Rows are points. Each copy is the shape, with its points in the same order, turned, moved and blurred by noise. Is it also mirrored, or only turned?
In the rows, 128 means zero.

Shape (6 x 2):
[[ 97  91]
 [125  74]
 [125 101]
 [178 152]
 [134 170]
 [149 141]]
Copy 1 (6 x 2):
[[ 87 114]
 [ 79 148]
 [105 136]
 [173 168]
 [173 122]
 [149 145]]
Copy 1 is: mirrored
Copy 2 (6 x 2):
[[182 167]
 [201 146]
 [170 137]
 [125  76]
 [101 122]
 [129 116]]
Copy 2 is: mirrored
Copy 3 (6 x 2):
[[174  91]
 [193 120]
 [161 120]
 [110 175]
 [ 89 130]
 [120 144]]
Copy 3 is: only turned
Copy 4 (6 x 2):
[[ 74 130]
 [ 87  96]
 [104 119]
 [177 125]
 [154 166]
 [145 135]]
Copy 4 is: only turned

Shape (7 x 3):
[[ 51 123 153]
 [165 118 135]
 [123  98  93]
 [148 126  56]
 [122 104  92]
 [119 167 130]
 [150 160 133]]
Copy 1 (7 x 3):
[[123 191  85]
 [131 101 149]
 [ 96 104  94]
 [ 63  84 117]
 [ 91 101  96]
 [ 96 162 160]
 [109 138 169]]
Copy 1 is: mirrored
Copy 2 (7 x 3):
[[ 53  75 129]
 [157 124 133]
 [111 141  90]
 [123 191 102]
 [110 143  94]
 [101 131 166]
 [131 134 165]]
Copy 2 is: only turned

Shape (8 x 4):
[[210  97 124  97]
 [110  92 136 139]
 [147 164  99  92]
 [138 133  98 137]
 [134 161 168  82]
 [109 118 164  68]
 [124 145 156 135]
 [131 162 107 200]]
Copy 1 (8 x 4):
[[106  78 161 169]
 [159 103 102 129]
 [ 85 153 149 122]
 [133 144 145 139]
 [ 88 106 137  71]
 [ 92  96  91  90]
 [142 121 137  86]
 [192 172 167 117]]
Copy 1 is: mirrored
Copy 2 (8 x 4):
[[ 99  47 106 167]
 [105 123 160 116]
 [153 123  87 167]
 [152 118 142 151]
 [125 117  62  99]
 [ 86 138  80 108]
 [142 122 117 100]
 [206 119 172 120]]
Copy 2 is: only turned

Shape (11 x 6):
[[ 94 125 166 169 123  80]
 [170  84 146 168 140 160]
 [ 99 149 120 122  83 157]
 [119  65 125 139 150 154]
 [ 96 172 128  84 124 170]
 [138 123 118 159 155 105]
 [ 85 134 169 110 110  76]
 [ 84 131 202 120 136  64]
 [135  93 151 143 142  96]
 [179  74 108 132 132 157]
 [129  96 118 144 117 141]]
Copy 1 (11 x 6):
[[164  76 199  96 137 151]
 [121  79  92 114 114 171]
 [103 153 166  56 112 133]
 [ 98 100 120 111 163 161]
 [124 206 160  79 129 156]
 [134  99 164 148 119 157]
 [174 123 198  93 160 108]
 [210 104 195  95 174 129]
 [147  84 147 132 145 139]
 [ 92 108  86 131 120 137]
 [104 102 137  97 126 141]]
Copy 1 is: only turned
Copy 2 (11 x 6):
[[112 141  68 114 131  89]
 [ 94  52 117 163 146 129]
 [117 141 151 159  71  98]
 [146  55 126 143 130 102]
 [152 162 178 184 108  91]
 [130 113 102 124 142 144]
 [117 167 113 102 131  61]
 [117 172  96 105 171  51]
 [115 102 106 108 153 106]
 [112  46 161 135 132 143]
 [122  83 130 136 107 111]]
Copy 2 is: mirrored

Shape (12 x 8):
[[249 121 113 106 138 138 130 106]
 [124 115 111 108 127 107 118 151]
 [ 95 171 133 122 129 135 129 145]
 [ 98 132 185 125 126 124 135 116]
 [117 137 123 134 124 107 112 141]
 [ 97 117 110  73 129 128 138 138]
 [153 116 116 131 169 110 134 154]
 [123 162 204 121 127 129  58 121]
 [120 133 111 123 148 115 115 119]
 [134 131 116 130 123 105 137 151]
 [102 113 110 123 123 144 126 132]
 [108 158 145 130 132  97 115 118]]
Copy 1 (12 x 8):
[[156 118 107 203 168  95 210 159]
 [130 138 143 103 130 120 164 109]
 [115 152 120 114  92 130 113 125]
 [130 126 170 121 118 123  90 148]
 [103 133 142 109 120 118 148 123]
 [160 163 133  96 141 133 132 103]
 [141  91 120 114 122 115 174 124]
 [105 157 181 125  91 128 130 212]
 [115 130 118 104 140 124 145 135]
 [118 124 136 123 119 106 154 104]
 [122 139 137 115 139 156 134 107]
 [100 135 139 105 118 101 120 147]]
Copy 1 is: mirrored
Copy 2 (12 x 8):
[[ 74  55 126 170  39 138 135 123]
 [150 130 102 116  94 109 128 139]
 [152 153 143 103 120 153 111 138]
 [116 118 138  78 156 128 124 149]
 [151 129 115 124 122 120 114 132]
 [145 148 124  74  79 112 143 138]
 [143 111 111 149  93 127 149 169]
 [121  96  96  89 172 180 106 101]
 [156 118 133 122 110 122 142 127]
 [141 131 121 133  98 112 111 151]
 [131 155 130 111 111 108 145 125]
 [159 109 135 106 137 130 107 134]]
Copy 2 is: only turned
Copy 3 (12 x 8):
[[136 154 182  65 183 109 142  43]
 [139 146 143 105 111 150 110 133]
 [110 158 102 117 102 106 135 151]
 [146  98 106 119 110  85 134 147]
 [130 142 121 114 127 142 128 148]
 [139 156 145 113  82 117  85 136]
 [149 148 114  78 119 152 130  95]
 [164 131 132 103 136  82 195 187]
 [146 157 113 104 135 126 109 134]
 [116 134 126 102 120 148 123 122]
 [140 153 125 143 110 128 108 123]
 [129 133 105  98 135 112 124 165]]
Copy 3 is: mirrored
Copy 4 (12 x 8):
[[107 148 113  81 119  53 197  67]
 [111 134 134 129  95 145 130 121]
 [126 151 122 119 155 152  86 139]
 [127  96 143 129 162 115 107 159]
 [126 120 118 115 114 149 110 122]
 [106 159 148 158 112 134 120 142]
 [ 94 134 104  97 121 143 163 131]
 [100  79 130 127 191 111  72  78]
 [112 131  96 138 124 138 133 122]
 [122 135 127  99 106 141 129 127]
 [138 136 134 151 129 149 142 127]
 [121 114 101 120 129 125  84 134]]
Copy 4 is: only turned

Shape (12 x 9):
[[130 152 129 125  80 147  62 104 123]
 [ 77 130 173 160 168  97  72 121 138]
 [ 92 139 126 174 109 147 112  91 118]
 [150 114 151 146  67 149 101 148 175]
 [130  99  68 113 107  66 106 104 130]
 [174 112  95 138 110 144 121 132 110]
 [ 97 102 167 144 170 166  90 113 165]
 [150  56 138 112  69 165 135 178 102]
 [ 85 161 159 151 138  88 107  86 160]
 [133 142 134 127  95 148 161 187  92]
 [143 120 137  88 110 135 146 110  70]
 [ 62 108  78 110 160 124 149 172 161]]
Copy 1 (12 x 9):
[[ 62 105 134 148 126 155  95 123 155]
 [116  76 127 130  76  83 126 197 137]
 [105 138 131 170 104 144 157 151 136]
 [127  99 167 112 106 160 115  85 170]
 [ 47 142 154 102 144  77 160 112 143]
 [105 174 127  93 126 140 119  96 127]
 [119  92 131  93  75 161 141 197 135]
 [121 127  77  64 108 168 131  54 170]
 [106  73 155 156 120 100 150 177 119]
 [163 142  81 113 157 131 116  87 162]
 [ 95 127  76 101 163 148 137 110 102]
 [133 140 124  78 143  93 184 178 200]]
Copy 1 is: mirrored
Copy 2 (12 x 9):
[[ 96 160 123 116  84 111 154 141 195]
 [ 50 116 148 154 131 122  74 120 165]
 [ 99 160 171 122 101 135 107 156 153]
 [126 138 154  94 121  55 151 118 161]
 [105 168 140 185 102 140 182  93 114]
 [138 161 107 135 114 108 160 153 115]
 [ 98  95 168 160 154  96  96 168 183]
 [197 103 132 128  72  66 146 134 116]
 [ 56 135 175 121 147 158 109 111 167]
 [181 135 107  91  99 121 101 119 116]
 [154 110 110 130  84 166 153 146 128]
 [174 154 158 196 168 129  87  88 143]]
Copy 2 is: mirrored
Copy 3 (12 x 9):
[[119 121 159  85  66 127 120 140  87]
 [124  86 121 132 138 128 151  61  61]
 [157 108 170 139 102 144 148 132 101]
 [139 155 190  63 115 158 104  95 121]
 [124 147 141 142  81  60 101  90 158]
 [120 150 137 118 101 149  97 147 159]
 [181 117 105  97 144 153 153  88  79]
 [167 129 165  78 155 130  40 150 160]
 [131 141 151 148 107 122 162  79  51]
 [100 142 171 121 170 142  98 166 144]
 [132 148 124 140 134 100  69 177 102]
 [151 144 130 119 184  73 178 102 166]]
Copy 3 is: only turned
Copy 4 (12 x 9):
[[144 126 156 104  90 170  84  86 142]
 [184 167 148 187 122 111  92 107  92]
 [112 128 162 149 115 152 125  79  95]
 [157 114  98 125  84 191 144 122 151]
 [156  99 173 109 208 157 117 131 130]
 [ 97 118 126  96 147 160 126 145 139]
 [174 197 138 138  95 142 137 111  91]
 [134  82 112  66  84 151 147 197 106]
 [165 144 174 192 136 127 124  72 122]
 [103  78 106 101  98  87 149 125 124]
 [ 96 111 191  93 114 107 120 155 125]
 [175 127 117  89 174  93 177  98  68]]
Copy 4 is: mirrored

Shape (15 x 12):
[[183 115 165  79 173 157  91  87 162 172 100 167]
 [106  83  85 134 138  72 146 179 140 156 142  82]
 [171 148  99 159 124  92 130 180 145  85 164 173]
 [127 169 146 123  70 115  61 134 114 128 152  94]
 [112  77 158 157 168  84 109 143 138  94 191  87]
 [141  77 110  67 150  89  96 139 150 126 142 113]
 [129 106 113 100 141  91 164 129 107 139 151 153]
 [122 152 140  86  72 120 147 178 150 138 107 172]
 [149 145 168  75 166  94 162 164  98  75 149 104]
 [190  68 169 158 111 106 163 163 138 106 164 143]
 [ 81 162  95  94 141 157 132 108 123 147 147 108]
 [146 142 161 161  83 134 142 102 117  66  98  96]
 [ 82 122  84  81  86 156  92 108 158 159 124  93]
 [110  90  99 149 161 139  78 130 110 115 135 134]
 [107 135 166 134 131  66 140 108 160 157 175 175]]
Copy 1 (15 x 12):
[[ 94 147 168 137 133 121 220 163  86 102  83 153]
 [135 125 155 101 121 140 102 126 226 134 140  72]
 [123  74 109 127 129 148 134  73 117 167 173  72]
 [154 111 127 113 128  76  98  70 125 141  64 123]
 [210 103 144  91 158 109 117 161 158 164 149  91]
 [125 140 192  98 178 139 135 131 158 138 123 121]
 [117 100 124 108 142 163 130 125 173 120 147 150]
 [ 66 113  81 129 163 151 139  89 154 146  78 105]
 [133 116  94 137 210 105  93 136 136  94 169 123]
 [131 122  97 144 131 104 152 135 159 210 180 126]
 [118  71 140 105 121 141  82 145 136  81  64 132]
 [135 163  62 128 103  99  74 132  92 156 115 127]
 [ 99 119 182 101 119 144  86 130 153 132  28 135]
 [188 119 165 133 111 171 130 125 132 123 105 105]
 [133  73  96  47 136 125 181 143 153 141 116 127]]
Copy 1 is: mirrored
Copy 2 (15 x 12):
[[156 174 151 144  73 197  73 107 167 149 173 137]
 [117 117 123 126 187 145 209 148 133 132 125 101]
 [ 78 173 153 103 137 104 119 186 167  92 106  72]
 [167 124 146 151 126  81 106 183 112 115 111 164]
 [100 108 126 188 112 122 181 129 158 137  73  87]
 [105 164 163 149 140 173 153 133 120 163 112 133]
 [122 158 143 118 170 160 139  98 143  95 106 107]
 [120 145 179  86 133 130 114 148  94  64 163 133]
 [119 213 148 157 106  95 173  93 121  86 105 112]
 [ 74 138 185 175 136 111 140 130 196  83 149  91]
 [180 134 109  91 141 117 114  96 100 148 112 117]
 [ 96 127 114 137 110  44 113 121 159  92 148 175]
 [159  98 141  96 159 129 109 130  83 180 140 155]
 [102 128  83 156 138 138  98 142 128 152 118  94]
 [141 101 168 108 106 170 125 124 175  71  76 118]]
Copy 2 is: mirrored
Copy 3 (15 x 12):
[[ 64 198  90  92 120 102 117 140 166  72 158 116]
 [194  87 132 131 157 148 169 141  79  91 145 119]
 [183  94 147  69 113 120  68  96 127 124  99 125]
 [154 114 101 187 124  96 125 122 177 162 110 145]
 [134  59 129 145  91 136 153 127 112  57  72 116]
 [147 111 151 122 127 123 142 172 155  62 155 124]
 [130 117 133 104 147 158  93 164  97 103 129 154]
 [181 193 141 112 135  99  96 164 117 157 112 138]
 [124  99 168 144  83  81  85 157  79  92 128 174]
 [166  94  81  73  74 117  93 168  94  96  88 103]
 [107 151 152 150 130 162 155 114 124 150 148 179]
 [161 146  88 178  35 141  78 115 114 130 118 135]
 [155 169 134 160 127 162 189 144 175 151 160 144]
 [110 102 144 138 120 168 131 112 140 116 130  78]
 [138 147 106 110 163 140 113 133 123  81  49 163]]
Copy 3 is: only turned
Copy 4 (15 x 12):
[[ 94 108 101  81 168  91  90  50  98 128 163 115]
 [139 179 158 139 114 167 137 141 157  90 113  44]
 [183  91 156  97 139 163 156 162 159 151 181 106]
 [190 183 102  94 139  73 186 134 127 123 133 130]
 [139  99 127 111 107 107 160 151 174 111  59  64]
 [115 145 147 113 175 123 165  90 130 126 103  64]
 [ 97 140 183 133 124 119 132 147 127 151 154  95]
 [143 139 138 125 130 144 174 136  75 118 217 104]
 [145  94 213 108 101  76 177 115 123 111 138  86]
 [123  72 122 146 124 119 163 134 203 102 172  82]
 [158 184 149 141 109 115 121 109  71 139 102 131]
 [140 119 130 112 101 109 204 121 156  94 143 188]
 [142 210  89 149 153 140 156  88  85 122 117 124]
 [149 134 135 109 163 135 113 142 139  99  80 132]
 [ 97 131  95  93  78 119 138 161 110 173 157  80]]
Copy 4 is: mirrored

Shape (15 x 12):
[[104 117 123 125 148  41 208  90 114 162 102  94]
 [131  75 121 127 186 103 151 103 127 143 125 128]
 [113 123 120 101  64 135 108 139 110 114 173 133]
 [111 132 161 129 144 114  95 157 135 124 112 155]
 [114 131 191 130 131 124 120 155  82 113 111 163]
 [149 177 118 134  88 180 115 112 102  92 157 123]
 [102 132 151 175 110 147 130 143 165 116 115 162]
 [ 81 137 110 109 181  85 175  27 133 141 116 140]
 [134 130 154  99 157  54 144  73 165 180  86 125]
 [132 174 119 118 135 164 130 191 114 105 164 118]
 [100 100 148  73 146 106 184  64 161 130  63 111]
 [126 105 132 140 139  72 124  81 124 119  64  96]
 [ 71 136 165 153 126 159  77 130 122 135 122  91]
 [146 133 140 138  86 174 126 137  82 169 135 117]
 [143 136 187 152  93 157 118 117 111 107 188  81]]
Copy 1 (15 x 12):
[[155 120 111  75 163  78 202 151 216 127 112  84]
 [ 95 131 121  98 152 131 137 162 180 114 131  90]
 [112 118 134 120  72 102 175 121  88 122 111 161]
 [162 142 154 107 105 129 104 140 120 132 138 118]
 [172 105 195 110 110 150 128 142 132 128 122 137]
 [117  82 149 164 102 122 175  73  83 126 157 137]
 [153 110 120 103 120 131  92  81 125 144 119 145]
 [139 136 102  78 173 122 188 105 178  54 127  60]
 [176 150  98  93 193  93 158 169 141 113 118  64]
 [142 106 131 173  52 133 147 118 134 139 173 141]
 [155 130 114 116 196  70 143 142 180  54 103 112]
 [130 135 163  88 182  60 143 126 155 126 134  84]
 [144  72 151  88  82  83  96 117 105 107 152 103]
 [128  50 138 117 118 120 167 146  96 143 158 159]
 [115  41 151 154  86 106 147 115  97 146  97  98]]
Copy 1 is: mirrored
Copy 2 (15 x 12):
[[155 124 107  66 165  88 113 218 150  93  80 157]
 [106 131 156  86 114  93 114 171 111 135  85 141]
 [145 120 127 134 157 155 162 101 152 143 133  76]
 [ 98 110 109  87 118  91 135 120 151 171 155 114]
 [139 128 113  72 136  89 129  99 134 175 175 133]
 [143  77 151 152 156 172 139 125 126 148 192 110]
 [ 78 103 104 107 138 104  94 112 138 118 176  94]
 [126  61 112  88 164 113  72 196 121 140  55 160]
 [101 108  63  72 115 117 123 197 156 131  80 182]
 [125 113 162 166 149 100 151 143 160 172 191 101]
 [108  98  58  97 157  88 135 187  77 117  78 157]
 [119  85 104  36 119 119 148 186 113 109 119 132]
 [ 71 110 122  68 184 139 143 144 130 175 172  86]
 [115 143 152 118 177 158 158 111 141 129 175 149]
 [140 157 126 117 151 186 126 155 115 162 190  83]]
Copy 2 is: mirrored
Copy 3 (15 x 12):
[[ 77 104 175 179 162 147  82 198 140  87 107 165]
 [ 98 118 129 171 142 131 117 106 151  68 130 139]
 [182 155  98 146 137 148 135 152 133 177 121 109]
 [151 108 132 110 148 146 129 109 102 124 172 125]
 [149  91 111 118 150 116  89 120 110 151 185 135]
 [152 149  94 125  87 102 156 131 109 198 113 159]
 [170  99 159  93 137 141 147  99 138 148 132 161]
 [ 91 107 135 194 165 131 166 176 144  69 138 209]
 [ 64 123 151 113 181 149 142 185 141  63 148 141]
 [175 154 122 129 121 102 120 106  55 157 102 136]
 [ 86 169 166 150 185 144 121 159 166  91 168 199]
 [ 70 122 159 147 108 176 117 157 149 108 167 152]
 [120 110 151 148 154 157 164  94  99 196 159 127]
 [112 125  85 117 147 129 111 113 125 197  97 129]
 [126 136 142 139 121  73 144 126 133 212 128  95]]
Copy 3 is: mirrored

Shape (17 x 12):
[[131 178 116 140 135 139 131  90 164  72  62 104]
 [124  58 155 112  89 140  75  89 160 151  78  99]
 [114 109 107 114 129 143 125  80 153 114  93 129]
 [156 123 114 127 128 112 117 116 181 131 186 112]
 [100  71 185  73 113 137  91 105 119  93  64 127]
 [ 75 123  72 138 164 198 136 133 131 137 116 180]
 [164 123 163 158 153  78 151 147 139 175 156 146]
 [158 113 121 154 100 108 115 164 163 122 111  86]
 [141 179  93 107 110 160 112 115 136 105  88 141]
 [159 100 121 110 133 160  95 115 140 120 132 179]
 [121 140 121  61 100 173 175 122 129 115 105 121]
 [108 149 162 164 136 151 154 140 169 137 147 104]
 [ 98  54 133 161 163 113 141 121 136  81 140 120]
 [111 157 139 124 131 118 122  95  98  93 123 141]
 [151 139  99 140 140  69 111 104 108 124 153 112]
 [119 193 113 112 150  73 103 175 169 130 105 173]
 [179 163 122 102 162 111 122 145 112 171 124  47]]
Copy 1 (17 x 12):
[[131 157 102 108  96 200 102 107 170  77 101 106]
 [ 94 127 103 186 138 181  72 176 169 152 183  95]
 [129 132 126 121 122 165  91 136 157 132 134  73]
 [119 122 161 108 142 154 166 121 150 149 172 138]
 [ 73 174 117 192 156 160  61 173 134 122 121  68]
 [147 124 150  64  75 107  58 157 106 147 117  92]
 [141 136 129 145 155 100 140 107 152 181 122 190]
 [134 140 106 150 118 194 140 148 125 141 153 166]
 [154 163 116  86 119 157  99 155 151  72 137 109]
 [145 137 177 137 142 123  85 148 132 112 161 111]
 [127 176  82 111 122 117 126 142 113 101 147  61]
 [ 87 140 114 114  76 123 140 117 148 145 128 155]
 [103 102 163 162 115 164 121 124 105 177  86 102]
 [117 143 132 114 145 134 121 154 160 100  76 106]
 [145 104 134 105 184 165 153 142 156 137 100 144]
 [150 219 145  66 151 161 103 143 153 147 108 178]
 [108 115  54  90 191 152 131 111 120 114 151 175]]
Copy 1 is: only turned
Copy 2 (17 x 12):
[[115 164  94 192 159 155 107 151 133  95 112 200]
 [149 152 125 200  87 176 222 138 160 113 175 154]
 [155 149  94 164 126 165 161 150 146  93 117 151]
 [ 81 134 118 125 106 131 147 183 188 100 131 109]
 [166 145  85 249 122 177 175 104 166 141 156 126]
 [200 131 144 115 106 162 102  98 110  89  94 121]
 [109 139 134 146 110  80 150 191 140 185 108  95]
 [ 86 162 131 175 102 127 139 177 115 120 185 133]
 [120 147 100 140 150 143 123  97 129  94 125 176]
 [120 121 112 153  93 165 165 103 139 114  99 109]
 [169  94  76 163 126 111 116 109 143  89 163 160]
 [131 135 177 175 113  97 105 172 157 112 132 143]
 [153 142 124 205 104 176 115 204 138 104 121  70]
 [130 142 104 174 189 141 128 137 156 131 116 117]
 [ 92 157 102 118 162 149 147 184 149 148 135 101]
 [106 224  93 133 107  87 102 112 154 145 105 117]
 [ 99 130 104 120 118 132 112 175 163 199 185 171]]
Copy 2 is: only turned
Copy 3 (17 x 12):
[[ 94 128 160 174 108 144 147 114 122  98  66  70]
 [104 128 118 101  45 172 117 120 192 130 100 163]
 [106 152 154 129 104 156 161 130 154 100 102 133]
 [ 63 129 116 170 146 138 136 155 141 143 151 164]
 [119 132 149  64  44 178 124 162 178 117 117  91]
 [167 183 164 130 141 131 135 125 106  44 144 153]
 [137 115  78 133 156 131 138 169  94 186 138 153]
 [ 95  73 131 138 128 126  96 123 138 146 101 151]
 [ 94 165 178 139 123 147 121  90 108 114 113  97]
 [120 150 147 128 121 198 126 130 129 122 165 144]
 [118 157 191 117 105  97 156 107 160 134 151  93]
 [135 125  95 178 121  91 118 149 135 120 131 117]
 [129  86 116 116 146 154 154 196 166  76 121 139]
 [ 93 158 119 106 143 147 141 143 127 112 119  70]
 [ 52 125 102 107 172 144 149 145 103 135 112 135]
 [ 99 164 168 139 139 129  87 182  50 156  91 122]
 [ 59  91 108 115  93  85 155 106  64 156 142 131]]
Copy 3 is: mirrored
Copy 4 (17 x 12):
[[ 99 160 149 153 133 173  88 129 153 140  67 164]
 [168 149  95  89 188  84  90 159 158 123 130 175]
 [156 148 141 117 150 144 120 139 134 111  99 158]
 [146 117 108 128  84  99 172 147 146 159 120 150]
 [181 154 101 164 200 111  74 134 157  73 145 174]
 [167 148 122 105 120 163 125  78  46 100 103 115]
 [129  77 140 139 124 104 159  91 140 183 185 137]
 [ 84 120  78 119 127 114 119 146 137 155 141 170]
 [124 187 140 143 106 162  84 144 116 131 121 135]
 [187 159  96 118 114 146 125 118 134 132 154 132]
 [155 123 143 167 133 153  86 189  85 105 125 132]
 [123  75 119 148 114 100 102 102 114 156  95 131]
 [141  87  86 134 152 132 168  87 148  77 111 157]
 [128 146 160 163 117 128 109 106 155  91 134 129]
 [ 97 147 150 134 107 106 176 120 165 125 152 133]
 [113 174 150 172  89 123 128  77  92 171 158 198]
 [ 77 150 131 175 157  86 154 164 121 186 143  95]]
Copy 4 is: mirrored

Shape (15 x 12):
[[161 109 154 136 102 124  98 119 163 128 120 109]
 [135 153 104 182 140  76 107 100 158 129 104 116]
 [110 144 142 109 143 105 137 137 163 111 133 110]
 [102 145 157  96 116 191 144 140 132 209  89  70]
 [128 137 119 124 141  94 122 123 127  99  89  80]
 [ 72 159 110 137 142 162 111 151 144 109 121  92]
 [197 155 127  97 126 150  46 187 115 119 117  53]
 [146 115  93 120  84 103  97 108 114 129 142 142]
 [157 131  88 165 142 130 113 121 104  83 142 139]
 [127 151 155 127 112 109 154  85 137 144 172  88]
 [157 162  85 109  88 144 132 116 108 108 101 115]
 [122 139 112 114 103 151 103  83 110 124 139  88]
 [140 165 222 125 134 119 132 145 114 144 102 145]
 [ 82 136  87 111 169 158 166 125  83 148 137 137]
 [124 164 140 114 143 163 100 108 174 120  69 164]]
Copy 1 (15 x 12):
[[131 152 168 157 110 118 136 123 136 128 147  90]
 [143 161  96 162 115 113 148 132  94 177 136  53]
 [161 110 124 163 110 127 115 142 129 120 102 109]
 [130 170  97 182 113 197 143 136 180  71 126 165]
 [138 150 104 154 108 113  99 110 112 114 103  91]
 [133 110 117 161 157 169 130 159 129 107  75  85]
 [ 92 161 142 154 156 153  31 114 175 112 152  76]
 [154 152 142 110 135 115 131 142  90  97 177  74]
 [119 123 127  96 173 115 129 121  83 148 130  81]
 [143 116  97 115  65 125 163 135 165 113 139 100]
 [140 136  98 136 149 135 121  94 102  74 165  86]
 [ 99 141 113 120 117 134 144 144 126  71 144  85]
 [165 140 115 171 153  82 145 122 206 136 129 147]
 [137 111  64  96 166 162 155 174  99 102 119 158]
 [118 121 119 228 169 111 160 138 108 115 138 116]]
Copy 1 is: only turned
Copy 2 (15 x 12):
[[162 156 142 155 139  83 119  87 124 120 139 153]
 [115 177 150  87 105 112 155  95 132  92 123 167]
 [118 106 134 148 100 120 126 111 114 121 136 180]
 [109 107 148 154 196 112 154 152 117 199 190 138]
 [138 116 128  98 125 108 143 118  84  90 144 172]
 [107 143  84 139 120 154 146 143  92 145 151 167]
 [197 115  66 123 152 100 168  43  81 153 189 157]
 [122 132 109 131 134  90 125  67 126  92 109  94]
 [158 147 109 108 104 164 129  82 112  90 115 110]
 [ 89 120 179 168 146 137 130  72 111 101 145 156]
 [133 121 113 125 116 108 150 109 101  93 178  83]
 [115 131 111 156 170 128 150 101 103  90 149 124]
 [137 107 156 118 141 126  66  97 160 145 195 176]
 [ 94  80 119 118 139 189 142 148 127 136 114 105]
 [153 142 108 139 106 111 139 160 185 115 178 153]]
Copy 2 is: only turned
Copy 3 (15 x 12):
[[145 156 159 123 102  93 145 137  94 166 124 113]
 [132 156 142 104 175  60 110 122 119 171 122 119]
 [146 156 156 121 132 104 114 133 128 102 109  94]
 [167  96 123 187  82  50 164 171 176 100 111 139]
 [117 139 158 139 158  81 136 112 127 125  83 113]
 [115 167 126 102 110  48 143 125 158  89 102 136]
 [ 87 166 100 135 102  72 226 131 125 160  71  57]
 [ 80 134 151 116 115 117 129 115 138 170 160 112]
 [ 80 148 109  96 151 132 133 108 107 157 121 154]
 [175 104 147  85 132 128 131 125 160 135 130 116]
 [ 89 125 107 153 115  99 122  88 141 155 114 124]
 [129 131 145 122 100 106 156  95 175 152 114 147]
 [171 146 115 176 140 107 158 140 105  89 176  99]
 [ 80 124 107 129 143 108 111 152 178  70 117 181]
 [156 209 115 164 116  72  98 125 125 130 131 141]]
Copy 3 is: mirrored
Copy 4 (15 x 12):
[[170 131 128 138 135 138 138 148  91 149 143 127]
 [158 124 159 155 126 156 139 141  71  87 141 194]
 [142  85 158 110 144 137 142 118 134 129 142 174]
 [127  62 166 206  98  86 150  80 128 177 127 103]
 [140 107 138 161 152 161 132 110 108 142 163 198]
 [116  67 125 143 120  88 162 114 115 123 163 186]
 [161 117 148 166 153  74 106 157 101 192 249 146]
 [ 93 145 138 137 146 160 125 165  88 118 162 121]
 [110 159 116 127 101 138 121 149 112 106 177 188]
 [140  65 154 124  93 173 100 121 112 131 135 127]
 [109 134 127 169 129 144 129  97 120 113 205 133]
 [105  90 109 154 120 131  98 114  88 133 160 131]
 [179 107 152 171 119 122 123 162 195 132 120 134]
 [ 44 105 159 150  85 114 125  95 155 123 128 179]
 [158 139 132 158 161  81 145  96 127  85 118 145]]
Copy 4 is: only turned
